Each row is a point. Each copy is the shape, with its points in the same order, stretched, turned, moved and blurred by noise. Say if it was mirrored as well.

Shape:
[[-0.45  0.08]
 [-0.07  0.18]
 [ 0.17 -0.09]
 [-0.20  0.40]
 [ 0.37  0.28]
 [-0.20 -0.22]]
Copy 1, 6 rows:
[[-0.46 -0.25]
 [ 0.04 -0.16]
 [ 0.14  0.10]
 [-0.09 -0.44]
 [ 0.48 -0.06]
 [-0.28  0.10]]
Copy 1 is: mirrored
Copy 2, 6 rows:
[[ 0.05  0.45]
 [-0.13  0.13]
 [ 0.08 -0.17]
 [-0.27  0.25]
 [-0.31 -0.23]
 [ 0.25  0.11]]
Copy 2 is: mirrored
Copy 3:
[[-0.15 -0.53]
 [ 0.08 -0.30]
 [-0.05 -0.01]
 [ 0.24 -0.54]
 [ 0.34 -0.12]
 [-0.32 -0.15]]
Copy 3 is: mirrored

Shape, 7 rows:
[[-0.27 -0.11 -0.47  0.27]
 [ 0.18 -0.04  0.22  0.02]
 [ 0.31 -0.46 -0.03  0.21]
 [ 0.12  0.02  0.05 -0.11]
 [-0.23 -0.16 -0.14  0.18]
 [ 0.16  0.31  0.01 -0.09]
 [ 0.30  0.20  0.02  0.24]]
Copy 1 (7 x 4):
[[-0.39 -0.09 -0.30 -0.60]
 [-0.10 -0.01  0.15  0.10]
 [-0.45 -0.49  0.16 -0.12]
 [-0.02  0.03 -0.04  0.11]
 [-0.20 -0.11  0.01 -0.44]
 [-0.06  0.31 -0.21  0.20]
 [-0.42  0.19 -0.14  0.08]]
Copy 1 is: only turned
Copy 2, 7 rows:
[[-0.61  0.10  0.25  0.48]
 [ 0.11 -0.32  0.00 -0.08]
 [-0.26 -0.42  0.49  0.08]
 [ 0.10 -0.02 -0.03 -0.05]
 [-0.44 -0.13  0.13  0.19]
 [ 0.27  0.16 -0.19  0.10]
 [ 0.07 -0.12  0.07  0.35]]
Copy 2 is: mirrored
Copy 3:
[[-0.23 -0.15 -0.68  0.41]
 [ 0.11 -0.16  0.32  0.01]
 [-0.40 -0.74  0.26  0.10]
 [ 0.00  0.09  0.25  0.09]
 [-0.04 -0.18 -0.42  0.21]
 [ 0.28  0.30  0.27  0.18]
 [ 0.34 -0.23  0.35  0.38]]
Copy 3 is: mirrored

Shape (11 x 6):
[[-0.20  0.06  0.02 -0.41  0.02 -0.15]
 [-0.06 -0.09 -0.02 -0.21 -0.02  0.01]
 [ 0.07 -0.26  0.29  0.43  0.34 -0.48]
 [ 0.07 -0.23 -0.23 -0.28 -0.20  0.24]
 [-0.23 -0.09 -0.03  0.02 -0.24 -0.04]
 [-0.05 -0.14  0.06  0.52  0.09 -0.26]
 [ 0.11  0.08  0.23 -0.24 -0.15  0.04]
 [ 0.31  0.06 -0.37  0.67  0.15  0.24]
 [ 0.43  0.46 -0.27  0.35  0.18  0.10]
 [-0.33 -0.11  0.20 -0.38  0.00  0.27]
 [-0.06 -0.14  0.05  0.26  0.31 -0.34]]
Copy 1:
[[ 0.38 -0.01 -0.03 -0.31 -0.23  0.01]
 [ 0.26 -0.07 -0.12 -0.14 -0.09  0.19]
 [ 0.41 -0.21  0.43  0.38  0.55  0.20]
 [ 0.23 -0.14 -0.42 -0.26 -0.37  0.41]
 [ 0.03  0.04 -0.03 -0.25 -0.22  0.25]
 [ 0.08 -0.12  0.31  0.15  0.39  0.25]
 [ 0.18  0.11 -0.24  0.11 -0.22 -0.05]
 [-0.33 -0.34 -0.21  0.15  0.52  0.15]
 [-0.32 -0.29 -0.25  0.22  0.40 -0.29]
 [ 0.34  0.20 -0.28 -0.23  0.01  0.20]
 [ 0.32 -0.19  0.36  0.05  0.45  0.16]]
Copy 1 is: only turned
Copy 2:
[[ 0.06 -0.23  0.27 -0.15 -0.32  0.16]
 [ 0.01 -0.09  0.15  0.03 -0.11  0.18]
 [ 0.02 -0.11 -0.72 -0.12  0.62  0.28]
 [-0.05 -0.01  0.55  0.36 -0.11  0.13]
 [-0.22 -0.05  0.16 -0.08 -0.14 -0.05]
 [-0.13  0.11 -0.45 -0.15  0.43  0.06]
 [ 0.10 -0.03  0.05  0.16 -0.28  0.12]
 [ 0.29  0.64 -0.04  0.28  0.49  0.01]
 [ 0.63  0.53 -0.01  0.10  0.14 -0.02]
 [-0.27  0.07  0.11  0.05 -0.53  0.31]
 [ 0.10 -0.07 -0.38 -0.26  0.40  0.25]]
Copy 2 is: mirrored

Shape:
[[-0.05 -0.05  0.05 -0.17  0.17  0.49  0.09  0.52  0.24]
 [ 0.31  0.05  0.31 -0.23 -0.32  0.22 -0.19  0.00 -0.21]
 [-0.27  0.23 -0.04  0.28 -0.32 -0.29  0.33  0.10 -0.15]
 [-0.20 -0.36  0.36 -0.16  0.31  0.40  0.04  0.37  0.30]
 [-0.18  0.08 -0.25  0.27 -0.45 -0.12 -0.08 -0.14 -0.19]
 [ 0.10  0.09 -0.32 -0.14 -0.22 -0.26 -0.04  0.11 -0.47]
 [ 0.05  0.01  0.28 -0.36  0.22  0.36  0.06  0.22  0.18]
 [ 0.37  0.08  0.22 -0.19  0.17  0.18 -0.24 -0.23 -0.14]
 [-0.57 -0.19 -0.05 -0.13 -0.11  0.01  0.37  0.26  0.01]
 [ 0.26  0.21  0.06 -0.53 -0.04  0.08 -0.34 -0.09  0.09]
 [-0.11 -0.26 -0.09  0.08 -0.22 -0.16  0.38  0.18  0.22]
 [-0.12 -0.04 -0.13 -0.01 -0.20  0.17  0.37 -0.09 -0.05]]
Copy 1, 12 rows:
[[-0.26 -0.35 -0.41  0.27 -0.42  0.30 -0.24  0.43  0.15]
 [ 0.27 -0.15 -0.08 -0.20 -0.02  0.49  0.31 -0.12  0.12]
 [-0.16 -0.34  0.23 -0.04  0.52  0.03 -0.10 -0.02 -0.06]
 [-0.41 -0.03 -0.72  0.39 -0.33  0.46 -0.07  0.29 -0.07]
 [ 0.16 -0.23  0.02 -0.25  0.38 -0.29  0.21  0.04  0.00]
 [ 0.55 -0.20  0.14 -0.13  0.51  0.17 -0.03  0.28  0.10]
 [-0.13 -0.09 -0.45  0.23 -0.22  0.47 -0.24  0.02  0.18]
 [ 0.25  0.37 -0.16 -0.14 -0.04  0.30  0.02 -0.16  0.13]
 [-0.26 -0.47 -0.56  0.21  0.41  0.21 -0.19  0.26  0.01]
 [ 0.56 -0.04 -0.24  0.16 -0.10  0.23  0.01 -0.32  0.30]
 [-0.42 -0.25 -0.16  0.29  0.33  0.09  0.16  0.23  0.22]
 [-0.25 -0.27 -0.27 -0.20  0.39  0.03 -0.06  0.12  0.31]]
Copy 1 is: only turned
Copy 2, 12 rows:
[[-0.47 -0.16  0.09 -0.23 -0.14 -0.33  0.31 -0.83 -0.09]
 [-0.24  0.17 -0.48  0.04  0.30 -0.35 -0.01 -0.10 -0.32]
 [ 0.28  0.11  0.31 -0.30  0.00  0.07  0.15  0.43  0.40]
 [-0.22 -0.08  0.11  0.42 -0.07 -0.28  0.44 -0.96  0.05]
 [ 0.48  0.16  0.18 -0.27  0.11 -0.41 -0.15  0.50 -0.01]
 [ 0.21 -0.34 -0.38 -0.38  0.04 -0.06 -0.23  0.34 -0.25]
 [-0.48  0.11 -0.21  0.10 -0.02 -0.07  0.11 -0.69 -0.12]
 [ 0.01  0.30 -0.57  0.21  0.01 -0.08 -0.18 -0.15 -0.54]
 [-0.10 -0.15  0.24  0.02 -0.11 -0.16  0.13 -0.26  0.49]
 [-0.31  0.20 -0.42 -0.07  0.44 -0.10 -0.47 -0.13 -0.52]
 [-0.11 -0.30  0.48  0.13 -0.17 -0.19  0.14  0.29  0.16]
 [-0.15  0.12  0.03 -0.04 -0.35 -0.31 -0.10  0.13  0.10]]
Copy 2 is: mirrored
Copy 3:
[[ 0.08 -0.20  0.16 -0.26  0.50  0.27  0.09 -0.27 -0.23]
 [-0.19  0.08 -0.26  0.13  0.02  0.36  0.37  0.29  0.23]
 [ 0.05  0.19 -0.26 -0.05 -0.30 -0.28  0.17 -0.04 -0.29]
 [-0.03  0.05  0.26  0.15  0.54  0.27 -0.19 -0.31 -0.14]
 [-0.30 -0.02 -0.30 -0.08 -0.46 -0.05  0.07  0.08 -0.01]
 [-0.38  0.21 -0.17 -0.42 -0.15 -0.10  0.38  0.03  0.10]
 [ 0.18  0.09  0.19 -0.08  0.39  0.43  0.14 -0.16 -0.04]
 [-0.07  0.10  0.21  0.06 -0.01  0.42  0.34  0.16  0.33]
 [-0.05  0.36 -0.14 -0.09  0.14  0.02 -0.11 -0.42 -0.41]
 [ 0.10  0.05  0.07 -0.25  0.10  0.53  0.17  0.29  0.39]
 [ 0.02  0.05 -0.18 -0.12  0.08 -0.13 -0.09 -0.52  0.00]
 [ 0.00  0.05 -0.18 -0.12 -0.16  0.18  0.21 -0.41 -0.18]]
Copy 3 is: only turned
